Every row gives one point. Examples show where two turns around zero, p and q, send a point. Where does a point land after both, in the order given? Backwards means that the second turn is done in reverse. Each puzzle has new turns, and all numbers are rounded.

Turn p:
[-0.38 -0.17] -> [-0.39 -0.13]
[ 0.47 -0.26] -> [ 0.44 -0.30]
[-0.11  0.20] -> [-0.09  0.21]
[0.01 0.24] -> [0.03 0.24]
Turn q:
[0.18 0.29] -> [-0.33  0.07]
[-0.38  0.31] -> [-0.17 -0.46]
[ 0.15 -0.37] -> [0.30 0.26]
[ 0.05 -0.23] -> [0.20 0.12]
Where do these land?
q, then p: [ 0.39 -0.40] -> [0.29 0.47]
q, then p: [-0.42  0.04] -> [ 0.06 -0.42]
q, then p: [-0.02  0.26] -> [-0.25 -0.08]
q, then p: [-0.01  0.32] -> [-0.31 -0.09]
p, then q backwards: [ 0.06 -0.21] -> [-0.22  0.03]

Turn p:
[ 0.24 -0.23 -0.03  0.24 -0.66  0.07] -> [ 0.32  0.38  0.11 -0.56  0.19 -0.05]
[-0.40 -0.42  0.07 -0.28  0.13  0.28] -> [-0.26 -0.33  0.02  0.02  0.51  0.28]
[ 0.06 -0.22  0.06  0.24  0.07 -0.01] -> [0.06 0.20 0.16 0.08 0.07 0.19]
[-0.07 -0.14 -0.35 -0.05  0.17  0.00] -> [-0.07 -0.11  0.24  0.19  0.18 -0.19]
[ 0.55  0.73  0.24 -0.15  0.09 -0.29] -> [ 0.10  0.23 -0.61  0.17 -0.66 -0.32]
[-0.02  0.42  0.03  0.11  0.24  0.19] -> [ 0.25 -0.26 -0.11  0.23 -0.29  0.04]
[-0.38 -0.15 -0.03 -0.11 -0.04 -0.24] -> [-0.40 -0.13  0.20 -0.14  0.02  0.05]
Turn q:
[ 0.25 -0.03  0.38  0.17 -0.17 -0.01] -> [-0.29  0.17  0.12 -0.23  0.15  0.25]
[-0.17  0.17  0.07  0.05  0.22  0.14] -> [ 0.12  0.07 -0.22 -0.16  0.05 -0.18]
[ 0.18  0.12 -0.20  0.34  0.47  0.09] -> [ 0.17  0.57 -0.12  0.09 -0.09 -0.21]
[-0.55  0.14 -0.24 -0.29 -0.17  0.23] -> [ 0.23 -0.55 -0.35 -0.04 -0.22 -0.11]
[ 0.10  0.07 -0.17  0.27 -0.29 -0.54] -> [-0.25  0.06 -0.08  0.54  0.19  0.32]
[ 0.27  0.13  0.15 -0.21  0.16  0.11] -> [-0.20  0.10  0.16 -0.18 -0.04 -0.29]
[ 0.35  0.11  0.02  0.23 -0.23  0.21] -> [-0.31  0.25 -0.03 -0.11 -0.26  0.21]
[-0.43 -0.70  0.00 -0.56  0.02 -0.22] -> [ 0.53 -0.66  0.52  0.07  0.22  0.01]
Where do these land?
q, then p: [ 0.06  0.27 -0.10  0.14  0.25  0.22] -> [-0.05 -0.04  0.04 -0.13 -0.25 -0.37]
q, then p: [ 0.05 -0.09  0.66 -0.16  0.12  0.13] -> [-0.47 -0.20 -0.41  0.24  0.10  0.03]
q, then p: [-0.26  0.28  0.52 -0.28 -0.24  0.12] -> [-0.52 -0.22  0.08  0.17  0.46 -0.09]
q, then p: [-0.01 -0.06  0.17 -0.23  0.18 -0.01] -> [-0.26  0.14 -0.13  0.11 -0.03  0.05]
q, then p: [-0.20  0.09 -0.09  0.42  0.37 -0.18] -> [ 0.29  0.04  0.06  0.35 -0.29 -0.33]
p, then q: [ 0.09  0.02 -0.25  0.13  0.06 -0.32] -> [-0.23 -0.06 -0.17  0.00  0.31  0.13]
p, then q: [ 0.30 -0.23 -0.81 -0.16 -0.43 -0.28] -> [-0.27 -0.08  0.08  0.31  0.86 -0.40]
p, then q: [ 0.28 -0.11 -0.31  0.33 -0.39  0.17] -> [-0.48  0.16  0.26 -0.02  0.18 -0.35]
p, then q: [-0.31 -0.17  0.22 -0.20  0.08  0.15] -> [ 0.43 -0.03  0.03 -0.17 -0.15 -0.05]

Turn p:
[-0.11 -0.19  0.29 -0.42 -0.38 -0.12  0.10 -0.27  0.14] -> [-0.32  0.26  0.29 -0.32 -0.10 -0.01 -0.27  0.36  0.04]
[ 0.05  0.07  0.24  0.10  0.19 -0.21  0.05  0.02 -0.60] -> [ 0.02  0.05  0.08  0.11  0.55 -0.01  0.22 -0.05  0.38]
[ 0.68  0.25  0.15 -0.38 -0.03  0.03  0.12  0.23  0.37] -> [-0.02  0.12 -0.07 -0.20 -0.47  0.15 -0.42 -0.46  0.45]
[-0.31 -0.02  0.21 -0.22  0.15  0.14  0.02  0.25 -0.13] -> [-0.06  0.03 -0.17 -0.39  0.33 -0.09  0.02 -0.07 -0.09]
[ 0.26 -0.20 -0.29 -0.06  0.15  0.15  0.22 -0.18  0.29] -> [ 0.19  0.21  0.12  0.17 -0.36 -0.23 -0.18 -0.20 -0.18]
[ 0.01 -0.07 -0.22  0.15  0.10  0.14 -0.37  0.27 -0.45] -> [ 0.23 -0.35  0.00  0.16  0.45  0.22  0.02 -0.20 -0.16]
[ 0.46 -0.12  0.11  0.95  0.18 -0.13  0.09  0.08  0.36] -> [-0.36 -0.34 -0.15  0.76 -0.39 -0.32  0.27 -0.36  0.18]
[-0.12 -0.14 -0.30 -0.24  0.08 -0.21 -0.05  0.06  0.29] -> [ 0.06  0.10  0.21 -0.22 -0.27  0.12  0.16 -0.12 -0.30]
[-0.15  0.05 -0.08 -0.21 -0.43  0.21 -0.05 -0.18  0.18] -> [ 0.00  0.04 -0.05 -0.13 -0.19  0.14 -0.33  0.39 -0.19]
[-0.14  0.02 -0.17 -0.33  0.25 -0.06 -0.30 -0.58  0.19] -> [ 0.46 -0.07  0.41 -0.29 -0.26 -0.21  0.08  0.31 -0.06]
[-0.31 -0.07 -0.12  0.23  0.14  0.19  0.04  0.16  0.19] -> [-0.03 -0.10 -0.28  0.01 -0.04 -0.17  0.17 -0.04 -0.37]
[-0.30  0.41  0.17  0.44 -0.40 -0.14  0.14  0.14 -0.83] -> [-0.16  0.06 -0.40  0.35  0.74  0.42  0.27  0.43  0.30]
Turn q:
[ 0.14 -0.22 -0.04 -0.12  0.05  0.62  0.15 -0.06  0.06] -> [ 0.30  0.03 -0.15  0.50  0.33  0.00 -0.05  0.05 -0.14]
[-0.20 -0.06 -0.23 -0.42  0.12 -0.26 -0.44  0.01 -0.44] -> [-0.28 -0.27  0.63  0.08  0.00 -0.06  0.27  0.11  0.31]
[-0.40  0.10  0.12 -0.23 -0.32  0.11 -0.11 -0.63  0.10] -> [-0.25  0.04  0.12  0.14 -0.06  0.48  0.31  0.30 -0.50]
[ 0.18 -0.15 -0.15  0.04 -0.13 -0.09  0.05  0.21  0.10] -> [ 0.27 -0.17 -0.01 -0.18  0.04 -0.10 -0.04 -0.12  0.02]
[ 0.05  0.05  0.38  0.33 -0.39 -0.15  0.08 -0.25 -0.31] -> [ 0.05  0.15  0.07 -0.14 -0.46  0.29 -0.39  0.30 -0.12]
[ 0.13 -0.08 -0.05  0.15 -0.22 -0.06  0.57 -0.15  0.26] -> [ 0.27 -0.20 -0.55 -0.14 -0.10  0.15 -0.06  0.10 -0.17]
[ 0.67  0.21  0.22  0.25  0.18 -0.20  0.28 -0.14  0.25] -> [ 0.29  0.39 -0.53 -0.31 -0.20 -0.32 -0.01  0.28  0.10]
[-0.02 -0.25 -0.56  0.00  0.08  0.07 -0.63  0.17 -0.12] -> [-0.09 -0.30  0.60 -0.03  0.43 -0.42 -0.02 -0.06 -0.06]
[-0.23  0.18  0.05  0.22  0.08 -0.06  0.10 -0.37 -0.16] -> [-0.40  0.03 -0.13  0.02 -0.14  0.12 -0.14  0.28 -0.09]
[-0.45 -0.15  0.28 -0.33  0.39 -0.07 -0.24  0.41  0.11] -> [-0.28  0.06  0.21  0.31 -0.16 -0.11  0.33 -0.64  0.16]
[ 0.12  0.37 -0.01  0.10  0.16  0.07  0.17  0.80  0.14] -> [ 0.11  0.24 -0.23 -0.25  0.29 -0.03 -0.17 -0.59  0.49]
Where do these land?
q, then p: [-0.09 -0.08  0.16 -0.19 -0.45 -0.02  0.09  0.12  0.14] -> [ 0.11  0.08 -0.01  0.17  0.08 -0.15 -0.48  0.05  0.10]
q, then p backwards: [-0.14 -0.30  0.33 -0.05 -0.22 -0.21  0.43 -0.30 -0.41] -> [ 0.24  0.31 -0.28  0.21 -0.45 -0.01 -0.26 -0.18  0.42]
q, then p backwards: [ 0.38  0.42  0.21 -0.08 -0.31  0.40 -0.12 -0.17  0.33] -> [-0.39  0.13 -0.42 -0.36 -0.03 -0.03  0.40 -0.04 -0.38]
q, then p: [ 0.09  0.16 -0.21  0.49 -0.19  0.15 -0.41  0.36 -0.31] -> [ 0.09 -0.50  0.26 -0.56  0.04 -0.14  0.07  0.01  0.32]
q, then p: [ 0.02  0.05 -0.40  0.22 -0.07 -0.28  0.30  0.06  0.30] -> [ 0.24  0.24  0.43 -0.16  0.02  0.08 -0.08 -0.15 -0.34]
q, then p backwards: [-0.46  0.22 -0.23 -0.11  0.15  0.47 -0.06 -0.07 -0.55] -> [ 0.25 -0.28  0.25  0.28 -0.57 -0.19 -0.04  0.05 -0.49]
p, then q: [ 0.22  0.19 -0.18 -0.26  0.30 -0.15  0.35 -0.01 -0.57] -> [-0.04  0.55 -0.47 -0.13  0.20 -0.23  0.18  0.28  0.07]
p, then q: [ 0.40 -0.16  0.13 -0.14  0.34 -0.02 -0.16 -0.17  0.37] -> [ 0.21  0.04  0.15 -0.19 -0.47  0.13  0.25  0.14 -0.33]
p, then q: [-0.13 -0.51 -0.19  0.14  0.17 -0.41 -0.39 -0.05  0.33] -> [ 0.14 -0.09 -0.02  0.34 -0.65  0.39 -0.26  0.05  0.02]
q, then p: [ 0.03  0.19  0.35  0.08 -0.20 -0.18 -0.19 -0.05  0.17] -> [ 0.11  0.16 -0.17 -0.17  0.09  0.22 -0.23  0.22  0.24]
p, then q: [-0.33 -0.19  0.03 -0.10  0.49  0.26  0.16  0.28  0.20] -> [-0.17 -0.34  0.06 -0.05 -0.17  0.07  0.27  0.48  0.34]

Turn p:
[-0.16 -0.06 -0.12  0.07  0.01 -0.02 -0.13  0.23  0.26  0.00 -0.15 -0.16] -> [-0.06 -0.08 -0.32 -0.13 -0.04  0.19 -0.06  0.15  0.13  0.02 -0.10  0.12]
[-0.18  0.29  0.22  0.29  0.20 -0.17 -0.07 -0.18  0.04  0.15  0.00  0.25] -> [-0.15 -0.26  0.28 -0.02 -0.13 -0.13  0.23 -0.03 -0.07 -0.21 -0.26  0.25]
[-0.05  0.00  0.24  0.26 -0.05  0.14 -1.47 -0.03  0.16 -0.62 -0.29  0.39] -> [-0.52  0.73  0.32 -0.01 -0.47  0.55  0.32  0.63  0.50 -0.15 -0.86 -0.09]
[-0.01  0.02 -0.07  0.25  0.20  0.20  0.09 -0.29  0.22 -0.21  0.02  0.32] -> [-0.21  0.12 -0.05 -0.07 -0.17 -0.42  0.00 -0.01 -0.04 -0.34 -0.19 -0.08]
[-0.22 -0.04  0.13 -0.58  0.18 -0.14  0.24 -0.22  0.20 -0.41 -0.19 -0.11] -> [ 0.27 -0.18  0.06 -0.49 -0.27  0.10 -0.27  0.03 -0.22 -0.06 -0.01 -0.51]
[-0.11 -0.11  0.23 -0.15 -0.31 -0.17 -0.25  0.06  0.16  0.17  0.37  0.34] -> [ 0.01 -0.04  0.23  0.25  0.40  0.16 -0.04  0.37 -0.23 -0.11 -0.30 -0.01]
[-0.11  0.09 -0.59 -0.41  0.24 -0.16  0.06  0.17 -0.28  0.12 -0.12 -0.14] -> [ 0.01 -0.09 -0.19 -0.48  0.20  0.16  0.36 -0.02 -0.04  0.19  0.51 -0.12]
[ 0.00 -0.21  0.26  0.15  0.24 -0.04  0.24  0.11 -0.18  0.19 -0.25  0.51] -> [ 0.02  0.00  0.17 -0.17  0.09 -0.48  0.09 -0.09 -0.19  0.36 -0.35  0.21]
[ 0.48  0.04 -0.10 -0.16 -0.02  0.04  0.14 -0.26  0.19  0.10 -0.22 -0.27] -> [ 0.46  0.20 -0.10  0.00 -0.29 -0.09 -0.09  0.03  0.00 -0.13  0.37  0.11]
[-0.02 -0.33 -0.06  0.18  0.19 -0.18  0.26 -0.26  0.22  0.00  0.52 -0.19] -> [ 0.04 -0.09  0.01 -0.11  0.38 -0.14 -0.42 -0.25  0.07 -0.52  0.05  0.07]
[ 0.56  0.19 -0.20 -0.09 -0.92 -0.09  0.24  0.39 -1.02 -0.05 -0.20 -0.23] -> [ 0.39  0.40 -0.15  0.76  0.13  0.40  0.49 -0.65 -0.13  0.79  0.43 -0.21]
[-0.02 -0.14  0.08 -0.12 -0.01  0.19  0.20 -0.27 -0.25  0.13 -0.05 -0.32] -> [ 0.26 -0.14  0.13  0.05 -0.02 -0.18 -0.13 -0.14  0.29  0.12  0.27 -0.18]
[-0.21  0.06 -0.10  0.09 -0.12  0.25  0.08  0.16 -0.05  0.20  0.16  0.18] -> [-0.26 -0.18 -0.12  0.22  0.20 -0.18  0.09  0.12 -0.03  0.11  0.03 -0.02]
[ 0.01  0.03 -0.11  0.28  0.00 -0.06  0.29 -0.12  0.25  0.19 -0.19 -0.28] -> [ 0.23 -0.23 -0.33  0.01 -0.15 -0.15 -0.06 -0.16  0.12 -0.17  0.06  0.27]
[ 0.03  0.17  0.18 -0.05  0.19  0.21  0.08  0.51  0.07  0.04  0.59 -0.29] -> [-0.50 -0.17  0.06  0.16  0.14  0.22 -0.52  0.00 -0.16  0.10  0.37  0.20]
Turn q:
[-0.14 -0.07  0.01  0.20 -0.16 -0.34 -0.09  0.05  0.40  0.00 -0.36  0.29] -> [-0.43  0.02  0.02 -0.18  0.17 -0.22  0.36 -0.31 -0.02 -0.06 -0.22 -0.08]
[-0.10 -0.21 -0.23 -0.15 -0.29 -0.32 -0.26  0.22 -0.38  0.10 -0.17  0.45] -> [-0.15  0.06  0.16  0.07  0.20  0.03 -0.03 -0.30 -0.67 -0.39  0.01 -0.17]
[-0.06 -0.09 -0.34  0.41  0.32 -0.20 -0.18  0.40  0.19 -0.01  0.36 -0.35] -> [ 0.31 -0.33 -0.05  0.14  0.07 -0.52  0.16  0.39  0.06 -0.05 -0.28 -0.39]
[-0.17 -0.24 -0.11 -0.01  0.29 -0.19  0.16 -0.36 -0.34 -0.05 -0.16 -0.43] -> [ 0.19 -0.41 -0.22  0.37  0.31  0.29 -0.11 -0.17  0.27 -0.06  0.08 -0.03]
[-0.34  0.05  0.43  0.35 -0.46  0.16  0.12 -0.32  0.29 -0.02  0.05 -0.38] -> [-0.18  0.11 -0.57 -0.46 -0.01  0.13  0.14  0.19  0.54 -0.23  0.02  0.13]
[ 0.31  0.25 -0.31 -0.30 -0.03  0.30 -0.07 -0.44 -0.37 -0.20  0.15 -0.12] -> [ 0.41  0.03  0.11 -0.04  0.23  0.30 -0.52  0.12 -0.11  0.22  0.04  0.42]
[-0.19  0.01  0.28  0.40  0.45  0.28 -0.16 -0.21  0.46 -0.19 -0.12  0.34] -> [-0.33 -0.08 -0.11 -0.32 -0.29 -0.26 -0.21 -0.30  0.39  0.43 -0.27 -0.27]
[ 0.39 -0.05 -0.27 -0.31  0.12  0.55 -0.16 -0.06 -0.42  0.12  0.39  0.04] -> [ 0.57  0.02  0.16  0.11 -0.35  0.12 -0.55  0.13 -0.35  0.06  0.01  0.25]
[-0.21  0.29 -0.11 -0.13 -0.31  0.37  0.40  0.16  0.27  0.08 -0.22 -0.11] -> [-0.23  0.34 -0.11  0.06 -0.01 -0.35  0.03  0.12  0.21 -0.08  0.33  0.49]
[ 0.17 -0.19  0.41 -0.37 -0.40  0.04 -0.21  0.39  0.06 -0.35 -0.17  0.03] -> [-0.15 -0.11  0.05 -0.45 -0.18  0.10  0.35  0.01 -0.44  0.06  0.52  0.06]
[ 0.09 -0.02  0.23  0.23  0.07 -0.24  0.27 -0.20 -0.28 -0.44 -0.01  0.26] -> [-0.43 -0.26  0.25 -0.06  0.14  0.43 -0.20  0.09  0.12  0.05 -0.03 -0.19]
[ 0.41 -0.05 -0.32 -0.20 -0.34  0.00  0.47  0.18  0.31  0.11  0.37  0.44] -> [-0.04  0.21  0.79 -0.05 -0.24 -0.15  0.12  0.19 -0.04 -0.34 -0.14  0.42]
[ 0.04  0.12  0.23  0.33  0.43 -0.26 -0.05  0.06  0.04  0.40 -0.24 -0.14] -> [-0.11  0.04 -0.29  0.42 -0.08  0.04  0.31 -0.05  0.12  0.28 -0.33 -0.31]
[-0.21  0.22  0.10 -0.45  0.30 -0.16 -0.25  0.13 -0.24  0.44  0.12 -0.32] -> [ 0.55  0.37 -0.20  0.39  0.05  0.08  0.15 -0.09 -0.09  0.11  0.27 -0.34]
Where do these land?
p, then q: [ 0.27 -0.15  0.04 -0.34 -0.18  0.11 -0.27  0.32  0.46  0.09 -0.44  0.14] -> [-0.09  0.33  0.06  0.30 -0.09 -0.32  0.07  0.30 -0.65  0.03  0.02  0.16]
q, then p backwards: [-0.38  0.33  0.23  0.16  0.24 -0.26  0.55 -0.05  0.11 -0.20  0.04  0.15] -> [-0.20 -0.20 -0.09  0.06  0.04  0.51 -0.46 -0.08 -0.38 -0.11  0.31 -0.16]
q, then p: [ 0.34  0.00 -0.10 -0.17 -0.51 -0.05 -0.17  0.67  0.24  0.05 -0.23 -0.34] -> [-0.04 -0.06  0.04 -0.05  0.47 -0.16  0.15 -0.60 -0.59  0.36  0.08 -0.11]
q, then p: [-0.80  0.09  0.08 -0.03  0.22 -0.11  0.06 -0.12 -0.05  0.02  0.00 -0.14] -> [-0.13 -0.04 -0.16 -0.21 -0.11  0.24 -0.19 -0.02  0.18 -0.68  0.25  0.12]
q, then p: [ 0.58 -0.24 -0.09 -0.46 -0.13 -0.23 -0.36  0.21  0.10 -0.09  0.08 -0.06] -> [ 0.28  0.19  0.42  0.18  0.14 -0.35 -0.15 -0.31 -0.22  0.46  0.18 -0.06]
q, then p: [-0.28  0.31 -0.04 -0.09  0.12  0.12  0.48 -0.45  0.07  0.00  0.06 -0.15] -> [-0.29  0.01 -0.10 -0.04 -0.22 -0.04 -0.10  0.44 -0.16 -0.45 -0.14  0.29]
q, then p: [ 0.21 -0.02 -0.47 -0.25 -0.04  0.06  0.07  0.58  0.08  0.08 -0.09  0.14] -> [ 0.03 -0.03  0.38  0.12  0.21  0.09  0.14 -0.52 -0.22  0.13 -0.35  0.16]
q, then p: [ 0.45 -0.48  0.26  0.16  0.23  0.26 -0.21 -0.14 -0.50 -0.06 -0.01 -0.16] -> [ 0.13  0.45 -0.21  0.35  0.32 -0.21  0.04  0.20  0.52  0.33  0.03 -0.17]
q, then p: [ 0.40 -0.08  0.12  0.40  0.33  0.26 -0.59 -0.14 -0.15  0.08  0.28 -0.13] -> [ 0.45  0.36 -0.29  0.13  0.03  0.09  0.27  0.23  0.33  0.48  0.27  0.16]
q, then p: [ 0.40 -0.53  0.17  0.41  0.10  0.10 -0.14 -0.26 -0.24  0.43  0.49  0.02] -> [ 0.32  0.53 -0.47  0.35 -0.36  0.02  0.02  0.09  0.30  0.42 -0.12 -0.26]
q, then p: [-0.58  0.25  0.02  0.02 -0.24  0.15  0.23 -0.10  0.03 -0.30  0.18  0.25] -> [-0.32 -0.18  0.15 -0.23 -0.11  0.50 -0.12  0.32 -0.12 -0.32  0.00 -0.14]
p, then q: [-0.34  0.51  0.04 -0.14 -0.14 -0.21  0.16 -0.11 -0.18  0.10 -0.23  0.20] -> [-0.13 -0.32 -0.03  0.25 -0.20  0.35  0.04  0.05  0.11 -0.44  0.14  0.25]
p, then q backwards: [-0.26  0.01 -0.24  0.32  0.00 -0.21  0.19 -0.40  0.05 -0.18 -0.13  0.08] -> [-0.27 -0.45 -0.05  0.18 -0.09 -0.17 -0.18 -0.07  0.29  0.23  0.01 -0.03]
